Each row is a point. Each table stands for the endless flat space through its points: a line for two points, a plane for three, and so on. The two share one point or none. Which?

First (2 x 4):
[[ -5 -22  38  30]
 [  7  14   2  12]]
Second (2 x 4):
[[-12  -6  18  13]
 [-26 -12  28   3]]
They share: no point

First (2 x 4):
[[ 15  21 -15  11]
 [ 19  22 -14  17]]
Second (2 x 4):
[[ 47  14 -13   8]
 [ -1  32 -13  38]]
They share: [ 23  23 -13  23]

First (4 x 6):
[[-38 -15  11  -2 -12  42]
 [  8  28 -42 -18  30  29]
 [-23   3  22 -19  -4  12]
 [  4  24 -28 -14  18  27]]
Second (3 x 6):
[[-41  38   2   1  39  49]
 [-35  26   0  -5  27  47]
 [-10   4   5 -14   9  20]]
They share: no point

First (6 x 8):
[[ 37 -29 -39 -81 -30  37 -57 -21]
 [ 72 -53 -33 -18   1   5 -25  -1]
 [  9  42 -29 -30 -54 -22 -29 -36]
 [ 38 -22 -29 -10  -2 -27  -8  19]
 [  4  -9 -18 -55 -40  65 -26 -59]
 [ 43  -9 -52 -73 -46  42 -77 -62]]
Second (2 x 8):
[[ 18 -13 -12 -12 -35  10 -23 -24]
 [ 46 -29 -44 -44  -7   2 -31 -12]]
They share: no point

First (5 x 9):
[[ 20 -47  15 -15 -24  40 -40  39 -41]
 [ 26 -19  51 -38 -20  17   4  15  -5]
 [-11 -70  11 -17 -13  25 -35  35 -44]
 [-30 -39  11 -36  16  13  -6  21 -13]
 [-24 -17 -17  -6  14  15  14  55 -11]]
Second (3 x 9):
[[ -2  18   6 -10  28  14  -4   8  -4]
 [-44 -18   6 -34   4   2   8  56  14]
 [-35 -21  13 -40   3   8  17  49  13]]
They share: no point

First (5 x 11):
[[  2   9 -15   6  11 -24 -16  -3   9  29   1]
 [ 23  22 -14  -8  16 -18  -5   4  26  -9  15]
 [-17  14  16  30  30  -6   3 -24  12  29  27]
 [ 21 -13   0   9 -29 -45 -21  -8  28  35 -32]
 [ 32 -19  49  14 -43 -46 -10 -17  37  43 -37]]
Second (4 x 11):
[[ 33   6  27 -16 -31 -39   6   6  22  34 -25]
 [ 52  24  50 -21  -1 -27   0 -27  45  56 -22]
 [ 19   1  13   4 -29 -25  13  -9  22  30 -24]
 [ 27   1  17 -12 -41 -37  13   9  20  32 -30]]
They share: no point

First (4 x 12):
[[-20 -33 -46 -13  -1 -10  10  28  34  16  35  26]
 [-58 -14 -16  -9 -12  -6 -35  36  21  26  41   0]
 [-21 -45 -26   0  -8  18   0  14  23  16  47   9]
 [-55  -5 -37 -27   0 -30 -26  48  39  26  44   6]]
Second (5 x 12):
[[-24  20 -21  23 -54  11 -24  36   0  29  17  49]
 [-41 -52 -21 -33   9  -3 -22  59  57  56  60   7]
 [ -1 -81 -19 -18  39 -14  35  12  38  -8  42  29]
 [-83   5 -88 -12 -49 -12  -3  37   7  40  14   5]
 [-19  12  11  -2 -43  -1 -23  32  -3  36  49  30]]
They share: no point

First (7 x 14):
[[  12   18  -13   -4  -23   -3   63  -55   -4  -28   -8    7  -21   14]
 [ -40   -2  -60  -35    8  -15   36  -37   45   14    5   33  -10   41]
 [  -3  -23   13   12  -21  -22   47  -62   41  -34   37  -57  -23   -9]
 [  42   15  -33   39  -20    6   28   -4   11  -25    5   -8  -88  -34]
 [  -3   67  -25  -14   11  -20   27  -10   -1  -22  -33  -17  -13   35]
 [  -9   42  -18   -7   29  -37    7  -12   44  -14   -2  -63  -16    7]
 [  28    6   10  -14  -33    1   99 -106  -17  -35   -6    9    4    8]]
Second (5 x 14):
[[  6  52 -36  10  28 -48  27 -49  -1  10 -28 -29 -70  29]
 [  2  24  38 -38 -73 -12  31  12  -2 -46 -23 -13  13  -1]
 [  6  40  11  -6 -22  -9  44 -32   4  -7 -14 -27 -29   4]
 [  5  34  13 -12 -31 -50  14 -24  -6 -29 -30 -29 -23  12]
 [-17  36 -71  16  50 -42  28 -39  25  -9  -5 -23 -62  46]]
They share: [-11  25  -9   0 -10 -22  32 -28  20 -30  -1 -28 -20  17]

First (5 x 14):
[[-30   8  27 -28 -37  19 -54  66 -18  10  -5  41  -7  24]
 [ 11  30  37  14   1  -4   9 -21 -41  52  43  32  48  -4]
 [-25 -22 -12 -23 -24 -19 -13  14  10  38  37  15  49  27]
 [-42 -11  17 -47 -29   1 -67  62   3  -4  -5  18   0  49]
 [-43  24  58 -31  -2 -55 -21  18 -20  46   1 -31  27  23]]
Second (5 x 14):
[[ 14  44  54  -6 -20   9 -53 -29 -40 -15  -7  40 -19  42]
 [ 18  55  53  -3  -5  58 -40  -1 -45  37 -22  28  23   1]
 [-27  18  22  -2   9 -14  -7  22 -36  30   0   7   4  23]
 [-58  -3  28 -24  21 -27 -24  49 -30  28  13  -1  31  27]
 [ 29  36  32 -24 -45  24 -49  -2 -10  -2  14  71  16  25]]
They share: no point

First (2 x 18):
[[ 28   5 -38  -8   8 -31  34  -8  11   7  -9  -5  -3 -25  27  11 -11  10]
 [ -4  25 -10  20  -8  -3  30 -24  -5  15 -21  -1 -19  11  35  23   5  46]]
Second (4 x 18):
[[ 15   4 -24   8  -5  -6  46 -13  29  11 -13 -22 -38 -20  28  19 -11   6]
 [ 17  20 -36  24  -2 -44  12 -35 -13  37  -4  -1  15  -2  49  -1  13  28]
 [ 14   3 -32  22 -11 -28  27 -25  21  29 -23 -19 -20 -21  42  14 -15  16]
 [ 18 -11 -36   2  -8 -30  31  -7  35  11 -46 -16 -23 -41  31  28 -47  18]]
They share: [ 20  10 -31  -1   4 -24  33 -12   7   9 -12  -4  -7 -16  29  14  -7  19]
